Each row of a before or after table is a point. The points were changed in one or more steps. Then noise was added and the rows were shuffled. The steps act on columns, c1 being the first. What was done? A step turns or swaps two columns, mirrors them in a line or flattens them onto one, adds a multiple of one to another, or multiplies or shifts one. Angles are multiples of 10 degrees, from the lower column toward the higher: turns from -170 to 170, lines from 10 to 170 but not 90. Use the fewest steps. Two steps may share a column if one is a turn and the other turns, adds or multiplies; they go together, in the order done. Otherwise the lowest column goes first.
In the rows, zero is written as 128.

Before (10 x 3):
[[109 131 123]
 [159  65 125]
 [156 122 105]
 [137 158  95]
 [132 105 110]
 [150  94 124]
 [157 151 193]
 [176 141 122]
 [101 199 107]
 [112  49 130]]
After:
[[130  48 143]
 [140 118 121]
 [ 91 112 204]
 [ 77 127 125]
 [175 196  90]
 [121 198  93]
 [118 175 111]
 [107 107 107]
 [132 157  94]
 [104 142  99]]
Steps: add 0.5 times c2 to c3; turn c1 and c2 by 160 degrees

Before:
[[115 115 175 177 111 111]
 [ 86 133 126 164 140 127]
 [120  90 108 199 156 139]
 [120 126 158  51 142  97]
 [133 126 175 182 127 149]
 [145 110 164 185 115 141]
 [ 72  94  53 113  71 158]
 [141 171 133  65 124  91]
 [128 129 129  91 113  74]]
After:
[[163 145 199 112 157 115]
 [117 150  50 157 140 147]
 [154 120 185 165 114 130]
 [139 113 181 175 127 114]
 [147 165 115  55  73  71]
 [109 157  90 131 114 167]
 [128 153 179 174 111 132]
 [ 83 117  64 133 124 165]
 [107 154 164 126 143 101]]
Steps: turn c1 and c6 by 140 degrees; turn c1 and c2 by 120 degrees; swap c3 and c4

Before:
[[ 95  82 133 112 114  89 146  85 132]
 [ 69 118 121 117 129  73 106 161 162]
 [ 95  88 109 150 108 153 147 109 145]
 [106 171  87 157  82 153 121  76 134]
 [117  90 131  87 103 119 136 134 116]
 [ 59 102 152  92  79  83 108 150 185]
 [154 149 110 198  94 174  91  58 135]
 [112 129  92 134 119 171  94  63 150]
 [128 111 139 102 123 117 165 111 166]]
After (9 x 9):
[[155 149 112 182  59 107  93 208 170]
 [103 170  86 151  34 120 121 187 149]
 [ 68 121 123  98 132 166 108  81 150]
 [129 111 138  87 115 144 163 139 149]
 [ 61 101 152  68  31 161 104  92 160]
 [ 96  80 136 108 102 180 146 154 125]
 [117  91 133 101  80 137 139 120  96]
 [ 95  86 111 135  88 111 146 155 153]
 [109 127  93 120 107 110  94 205 150]]
Steps: turn c4 and c9 by 30 degrees; multiply c5 by 2; turn c6 and c8 by 160 degrees

Before, 11 rows:
[[ 87  86 113 174 142 151  82  71 159 181 124  95]
 [129  81 161 124 145 119  82  51 127 121 143 180]
 [117 109 122 149 150 173  92 176 125 123 161  91]
 [142 213  88 129 124 167 149 157 156 156 189 122]
 [128 164 131 169  85 101 169 114 142  96  86 120]
 [131 148 188 115 143 145 136  89 151 166 193 101]
 [ 87 111 141 126 125 109 163 121 129 144 137 166]
 [127 127 112  94 141 111  56  49 142 156  52 111]
 [ 16 154 131 102 165 130 119 139 170  81 118 166]
 [135 181 126 167 125  95 108 108 107 152  54 201]
 [129 137 180 112  82 168 115 143 117 111 154 180]]
After:
[[128  83 163 125 145 128  83  50 128 121 140  76]
 [ 13 154 132 104 166 120 122 162 170  80 120  91]
 [131 148 187 115 143 116 136 101 151 165 175 158]
 [126 128 112  94 140 149  56  57 140 158  77 141]
 [127 165 132 169  86 154 169 120 141  96  99 130]
 [116 109 121 148 149  92  89 175 125 124 151 171]
 [130 137 180 112  83  78 115 138 115 110 145  85]
 [ 88  86 111 175 141 112  83  86 159 181 125 163]
 [137 181 128 167 125 147 108 100 107 151  78  52]
 [ 88 112 143 127 127 141 165 123 131 144 136  89]
 [141 212  89 131 122  90 149 171 155 158 171 141]]
Steps: turn c6 and c12 by 170 degrees; add 0.5 times c9 to c8; multiply c11 by 0.7

Before (9 x 18):
[[ 88 120 110 148 114 110 173 153 170 124 176 167 109 118 175 138 148 119]
 [ 74 181  83 202 150 118 163 181 207 193 192 152 103  77 137 168 180 209]
 [155 146 123 117 162 117 122 114  70  75 138  96 140 160 109 107 125 120]
 [157 126 104 142 129 166 126  84 129  93  81 117 169 162  82  95 137 111]
 [133 104 117 118  95 123 131  81 128  95 124 134 135 150 164 166 106 157]
 [121 152 118 112 122 143 132 128 107  85 107 151  95 145 110 143  87 118]
 [158 202 138 202 167 124 103 120 116 128  94 117 162 141 106 141 162  94]
 [120 193 153 148 174 188 121 112  77  91  93 101 198 101 110 144 214 101]
 [ 84 166 107 179  75 139 162 146 171 115 184 133  77  90 195 125 151 179]]
After:
[[155 146 124 116 163 160 122 114  71  75 137  95 141 160 108 109 126 120]
 [133 104 117 119 102 103 130  80 127  95 124 133 134 149 165 166 112 157]
 [121 192 153 148 139 222 121 113  76  91  93 101 197 101 110 143 189 101]
 [158 126 104 142 109 169 128  83 129  92  81 116 168 162  83  95 134 110]
 [ 84 166 108 179  76 107 162 145 172 115 184 133  76  91 196 126 143 181]
 [ 74 180  83 202 151 113 163 181 207 194 193 152 102  77 137 169 164 208]
 [ 89 121 111 149 125  78 173 154 170 124 176 168 111 118 175 138 142 120]
 [120 152 118 112 116 121 132 127 107  85 106 152  95 145 110 143  99 117]
 [158 203 138 203 163 151 101 120 115 127  94 117 162 141 107 142 152  93]]
Steps: turn c5 and c6 by 30 degrees; add -0.7 times c12 to c6; multiply c17 by 0.7

Before:
[[ 90 131 158 118  90 145 104 134  84 125 126 123 116 117 135 126 101 169
  135 153 102 139 157 162]
 [134 125 139 208 139 114 164  67 119 146 157 157 102 101  36  80 184 128
  137 119 146 140  93  86]
 [173 175  66 169 134 107 166  87  89 110  80 123 137 137 131 115  78 153
  191 165 229  87 133  87]
 [104 133 173 122 126 122  99  87 109 110 106 118 122  89 161 152 127 122
  164 144  86 146 100 162]
 [151 172 160 201 148 134 184  91 122  97 158 120 134 143  15 102 156 140
  135 124 132 194  95 109]
 [175 224  55 180 153 134 185 148  92 128  60 127 101 106 107  99  53 150
  195 155 173  77 108  78]
 [111 118 146 103  81  96 129 125  99 122  66 184 111 118 168 156 108 111
  162 114 103 138 169 170]
 [117 148 170 119  72 128 120 125  98  83 100 124 112  81 150 155 121 132
   98 130 135 129 114 151]
 [ 74 105 134 104 103 120 121 108 109  85  58 129 133  80 152 152 113 135
  117 162  88 151 150 136]
 [156 139 178 173 170 145 150 120  91 107 167 140 157 105  26 105 167 100
  136 158 139 145  94  83]]
After, 10 rows:
[[103  93 158 125 125 110 105  79 110 108 111 124 120  84 158 151 129 126
  164 144  79 114 103 159]
 [122 103 171 123  71 124 120 105  97  79 106 126 107  79 146 158 125 133
  100 131 130 126 112 125]
 [112 106 131  98  72 130 134 107  97 122  71 180 116 121 167 164 111 113
  159 117  99  94 164 134]
 [172 206 127 168 138 172 160 104  92 110  81 118 141 138 131  71  83 149
  194 177 222 127 140 137]
 [155 130 177 195 137  68 179 116 125 100 156 122 127 144  18  88 152 137
  140 128 130 109  98 154]
 [139 121 135 206 134 119 160 119 121 146 156 153 103 104  35  54 186 128
  136 118 144 114  91 178]
 [ 84 107 148 122  94 112 101 130  79 121 131 122 125 118 132 155 101 174
  139 148 111 136 156 142]
 [158  94 162 173 173 107 148 136  94 107 167 137 161 108  21  80 163  99
  138 162 140 137  95 124]
 [177 247 154 180 152 172 179 169  97 123  61 132 101 101 112  76  51 148
  196 155 172 154 109 110]
 [ 73 111 117 102 102 109 117  99 107  82  64 126 129  84 152 137 119 131
  112 160  90 117 148 118]]
Steps: turn c2 and c3 by 50 degrees; turn c6 and c22 by 110 degrees; turn c8 and c16 by 40 degrees; turn c16 and c24 by -60 degrees

Before (9 x 48):
[[103 153 141 123 119 129 153 153 106  87 118 110 172 146 117 104 166 134
  154 147  92 134 141 142 151 147 131 118 134 114 107 100 120 153 137 144
  113 140  91 121 136 128 147 126 115 168  89  96]
 [110 126 115 125 120 109 135 108 107 144 152  75 172 135 151 110 107 151
  154 142  88 101 140 119 128 126 133 152 134 147  95  92 109 154 104 146
  152 126 106 120 167 144 132 119 122 140 109 169]
 [138  87 168 121 148 112 161 120 137  87 170 129   7 125 145  92 118  70
  141 116 128 108 125 121 132 146 104 158 144 166 141 122 117 119 116 116
  151 141 104 102 107 133 103 140 123 161  85  93]
 [ 96 164 102 163 124 146 157 188 121  88 149 134 126 129 118 107 177 134
  136 108 154 117 140 143  94 138 121  85 151 160 105  87 114 156 115 132
  121 142 130 145 122 139 137 140 122 124  96 210]
 [100 195 115 131 105 115  91 146 125 125  23 124 163 144 137  95 108 160
  102 137 164 109 142 123 146 131 136 123 132 124 146 174 121 148  87 103
  165 124 100 149 111 121 108 130 117 148 107  94]
 [117  92 129 236 111 119 119 185 114 109 154 108 159 115 162 148 104 157
  144 143 162 182 139 133 102 117 108 115 142 124 131 105 119 151 140 145
  123 141 135 117 132  87 113 137 133 120 100 145]
 [ 92 110 182 124 113 123 109 177 140 147 156 124 160  72 173  93 139 160
  137 139  84 230 158 122 112 163 114 149 148 148 129 191 119 129 114 143
  127 130 116 146 129 126  90 122 121 124 195 108]
 [100 141 128 127 127 119 111 110 101 104 163 122 140 124 135 167 133 145
  148 130 123 107 204 133 149 147 136 146 143 170 148 124 122 107 143 130
  128 130 141 148 106 146 113  79 151 139 143 123]
 [107 107 123 134 103 112 107 124 121 135 141  83 132 147 182  95 143 156
  143  91 126 111 140 125 144 113 136 142 154 115 131 128 121 149 125 133
  171 145  89 105 124 136 127 119 140 121  91 170]]
After, 9 rows:
[[106 151 155 121 114 128 154 152 108  87 121 118 171 143 112 103 167 134
  195 147  90 136 145 142 152 148 135 122 143 112 107 103 123 153 141 145
  113 132  91 122 136 129 147 124 116 167  89  95]
 [105 107 116 132 105 111 108 124 120 133 139  90 133 151 161  95 144 156
  170  88 129 106 136 123 140 111 133 140 169 114 129 130 121 151 127 134
  173 223  89 107 121 133 128 121 138 120  93 170]
 [ 95 142 130 129 125 117 111 111 100 104 162 112 143 124 132 171 131 148
  181 132 125 106 205 131 144 144 135 146 130 170 145 125 120 106 143 133
  126 139 139 147 104 142 120  79 150 141 141 121]
 [100 196 102 129 102 114  90 146 126 120  19 123 164 146 139  97 110 161
   66 138 162 109 140 125 145 133 136 122 135 121 148 174 119 143  90 100
  166 135 101 148 112 123 105 130 119 152 110  95]
 [ 93 107 233 121 114 123 110 178 140 147 155 102 159  70 163  95 138 163
  154 137  84 232 157 123 114 165 111 147 125 147 132 191 116 126 117 143
  124 191 118 146 128 123  87 123 119 126 194 112]
 [110 130  99 126 120 111 135 105 108 145 151 114 170 133 145 110 107 148
  191 144  87 101 137 123 130 122 133 148 181 151  92  91 106 156 107 142
  154 156 108 119 167 145 130 123 124 140 105 171]
 [139  88 209 121 151 110 162 120 138  91 169 114   5 124 129  90 119  73
  159 115 127 110 118 118 132 151 104 162 126 167 139 120 115 122 120 122
  153 169 102 103 107 131 103 139 125 166  88  93]
 [121  96 133 235 114 119 119 183 115 109 154 108 163 114 152 147 102 160
  167 148 165 182 137 138 104 116 109 116 145 125 134 104 122 151 143 152
  124 198 133 120 133  99 113 134 133 116 101 143]
 [ 99 163  78 164 126 146 160 186 121  91 146 102 124 126 114 106 176 133
  145 111 151 119 139 144  93 139 124  85 118 165 105  85 115 153 115 136
  122 132 127 148 123 133 138 144 121 125  98 208]]
Steps: multiply c3 by 2; mirror c12 and c29 in the line at 140 degrees; turn c15 and c38 by 40 degrees; multiply c38 by 2; multiply c19 by 2.5; multiply c42 by 0.7

Before, 13 rows:
[[150  79 193 168  91 156 140  41 135 112 133 162 153 106  66  84 123 114
  168 116  91  80 147 196 130  67 107  91  93  84 119 164 135 107 150 160
  179 112 148 139 141  88 132  98 169  96 153 144 102 107  74 135  95 107
  154  96 133 164 125 123 177 111 105 134]
 [105 119 106 179 119  84 167  99 129  82 143 184 109 146 109 152 140 158
  114 114  86 169 107 120 157 178 127 140 113 119 124 129 113 139 112 114
  109  62 172 120 130 135 114 135 161  84 115  83 123 123 126 162 132  89
   97 122 100  81  81 126 162 202 103  73]
 [124 124  82  79 150  91  80  91 196 172 111 195 163 101  79 118 123 124
  103 141 137 149 104 121 120 190 122  83 132 157 112 145 156 151  90 119
  157 108 154 138 141 127 143 134  97 127 126 167 108 169 129 163 164 100
  121 137 160 123 112 158 131  93 150 123]
 [107  99 106 144  81 117 119 121 154  86 144 100 134 133  76 139 100  65
   89 135 121 106 127  83  89 139 118 171 171 128  81 215 139 160 118  73
  148 157 164 116 122 150 146 145 126 151 132  73 129 113  30 102 128 102
  133 177 102 137 150 116 129 124 133 138]
 [143 150 108 136  42 152 159  74 118 142 139 123 110 167  68  98 183 112
  121 156 111  87  61 145 152 112 149  55  85  77 120 149 150 138 119 158
  136 145 132 166 136 117 162 160 143 151 110  84 108 114 118 129 116  99
   98 172 154 140 139 121 166 136 143 135]
 [115 164 132 136  99 160 140 163 179 132 133 188  94 136 155 105 108 117
  121 162  73  89 122  95 126 134 103 110  99  86 183 184 125 196 129 155
  125 113  79 122 168 170 140 104  85 158 124 157  76 121  90 146 116 165
  142  74 177 130 119 163  82 122 125  86]
 [137 136 100 142  74 108 109  93 121 104 131 134  97 111 121 112 120 177
  175 137 117 156 103 108  97 125 148 158 100  78 146 102 131  99 141 150
  111 144 172 131 165 206 117 103 126 113 149 138 156 112  99 147 104 100
   74  92 130 124 100 151 150 120 181 144]
 [131 203 139 167 130 183 123 101 126  99 185 166  17  77 115  48 129 167
  102  60 134 119 140 139 122 175 198  79 121 149 134 103 166 157 125 113
  132  77 145  86 147 132  89 155 115 163 118  95 133 136 157  87 137  80
  131 103  59 126 111 158 121 139 139  78]
 [136 184  84 132 112  88 138 132  81 136 124 184 123 126 143  71 113 153
   68 110 142  96   7  98 160 135 126  82 158 183  82 155 169 128 148 127
   79 151 152 127 121 201 110 140 138  97 196 142 114 143 161 174  86  99
  172  95 156 123 138 101 193 153 169  70]
 [138 144 111 152 115 141 131 137 152 122 121 135  79 112 112  72 120 111
  132 145 117 109 118 110 118  68 121 145 130  99 133 126 156 150  92  95
  117 165 109 165 107 165 154 117 184 163 134 142 154 124 170 151 154 107
  131 131 121 170 111  97 142 110 128 108]
 [117 122 144 186 122 118  86 153 158 153 143 100 108 106 117 105 109  99
  119 113 110 162  56 134 124 142 123 141 151  86 104 140 149  51 112 106
   83 114 151 138 175 161  98 116 144 136 129 135 144 192 127 114 101  89
  163 101 178 120  64  85 135 124 167  85]
 [102 118 150 154 136  80 127  85  92 106 160 141 132  91 109 159 133 134
  120 151 153  89  84 157 197 163 132 116 127  74 122 166 135 100  70 113
   98 170 146 122 153 120  99 142 129 180 147 141 144 113  93 152 111 177
  163 150 134 132  67 144 164 125  84 123]
 [127 114 149 151 111 134 151 106 226 106 139 193 104  71  99 103  63 137
  171  68 118 134 120 154 123 130 181  87 110 109 129 130 114  66  92 157
  127 119  79 113 141  98 113 169 117 147 175  90 128 143  90  77 182  65
  143 134 131 172  86 122 139 111 187 147]]
After (13 x 64):
[[138 134  98 143  75 107 110  95 119 103 131 132  99 114 122 111 117 174
  179 138 119 158 103 104  96 126 147 155 150  91 107 103 132  99 141 131
  110 144 136 130 165 206 112 103 124 118 148 136 160 112  99 142 106 162
   75  93 126 123 171 150 148 123 182 144]
 [105 116 105 181 118  85 167 102 130  83 142 185 110 146 110 149 142 163
  115 117  46 168 105 122 156 179 126 139 145 136 129 129 111 139 112 166
  112  61 170 120 128 135 118 131 161  86 115  83 155 121 130 162 133 150
   97 122 100  81 176 127 165 204 102  69]
 [151  83 199 170  87 154 140  40 136 116 132 160 149 103  65  86 122 114
  166 116  50  77 147 195 131  68 106  89 161  86 129 164 134 108 148 119
  180 113 131 140 141  87 132  98 169  99 150 143 131 106  76 134  91 162
  153  95 131 164 147 121 178 109 104 135]
 [138 142 112 156 111 140 130 139 154 121 122 133  79 111 111  69 121 112
  134 146 116 110 116 111 115  67 123 145 120 108 126 125 157 153  92 169
  117 164 129 167 107 166 153 116 183 165 134 140 160 128 173 152 153 127
  128 131 120 170 153  98 143 107 127 107]
 [125 121  83  82 152  88  79  91 199 174 111 197 164  99  79 119 124 123
  106 142 138 152 104 119 120 190 122  80 126 160 146 147 152 150  89 152
  157 111 142 137 143 127 142 133 100 126 123 163 105 166 125 162 161 142
  117 138 162 123 134 158 128  93 149 128]
 [115 161 133 138  99 162 139 165 178 132 133 186  95 134 156 104 109 119
  118 163   7  90 120  94 126 132 104 109 147  91  69 182 127 197 129  82
  127 112  38 118 169 171 139 108  83 157 125 158 116 122  92 145 115 116
  142  72 179 130 150 164  81 120 123  85]
 [135 181  82 134 112  89 137 132  75 136 128 180 122 125 147  73 115 154
   70 109 150  93   8  99 159 132 122  83 103 174 178 156 168 127 151 146
   79 151 161 124 121 201 114 141 136  96 198 139 107 145 163 174  89 148
  171  93 155 126 100  99 198 152 169  71]
 [145 152 110 135  41 151 158  75 118 144 137 120 111 166  67  97 185 112
  122 156  84  90  62 144 149 115 151  52 173  78 130 150 151 139 121 124
  139 145 125 165 138 116 165 157 144 150 109  86 122 115 117 130 114 172
   99 169 152 140 135 120 168 134 144 136]
 [126 116 146 151 110 137 149 108 221 107 140 196 102  73  97 100  64 139
  171  66 109 134 120 154 120 132 181  89 146 124 122 130 115  67  93 145
  129 121  67 116 143  95 112 169 119 145 173  89 138 141  89  74 182 197
  145 132 130 173 176 122 142 110 186 148]
 [115 123 143 189 121 121  88 154 159 155 142  99 108 108 120 106 106  97
  119 115 101 160  57 135 121 142 120 141 110 112 154 143 147  51 111 169
   80 112 102 135 172 160  97 115 144 136 132 135 153 192 125 116 102 142
  163 105 181 123 206  86 135 122 167  88]
 [130 204 140 165 129 182 122 102 129  98 182 166  19  74 120  49 129 169
  102  58 138 120 140 140 122 175 197  80 133 154 120 102 165 156 127 170
  135  76 126  86 149 136  91 156 115 161 118  95 130 136 157  85 137 158
  133 103  57 126 139 156 121 136 138  76]
 [107  98 105 143  80 119 120 119 155  85 143  98 134 136  77 140 100  62
   89 137 113 107 127  83  93 138 115 170  93 118 180 212 142 162 117 186
  148 154 173 118 123 148 147 145 127 153 134  74 132 113  30 103 126 113
  131 177 103 136 109 119 125 122 135 138]
 [ 99 118 147 156 136  83 130  83  94 109 162 143 129  88 109 162 135 134
  118 152 181  87  84 161 195 161 134 115 131 100 132 165 136 103  67 111
   97 169 123 121 155 122  99 139 128 182 147 138 125 115  93 151 110  80
  163 149 133 133 204 144 161 126  85 124]]
Steps: multiply c21 by 2; turn c21 and c49 by -20 degrees; turn c29 and c31 by 170 degrees; mirror c30 and c59 in the line at 170 degrees; turn c36 and c54 by 140 degrees; add -1 times c41 to c39
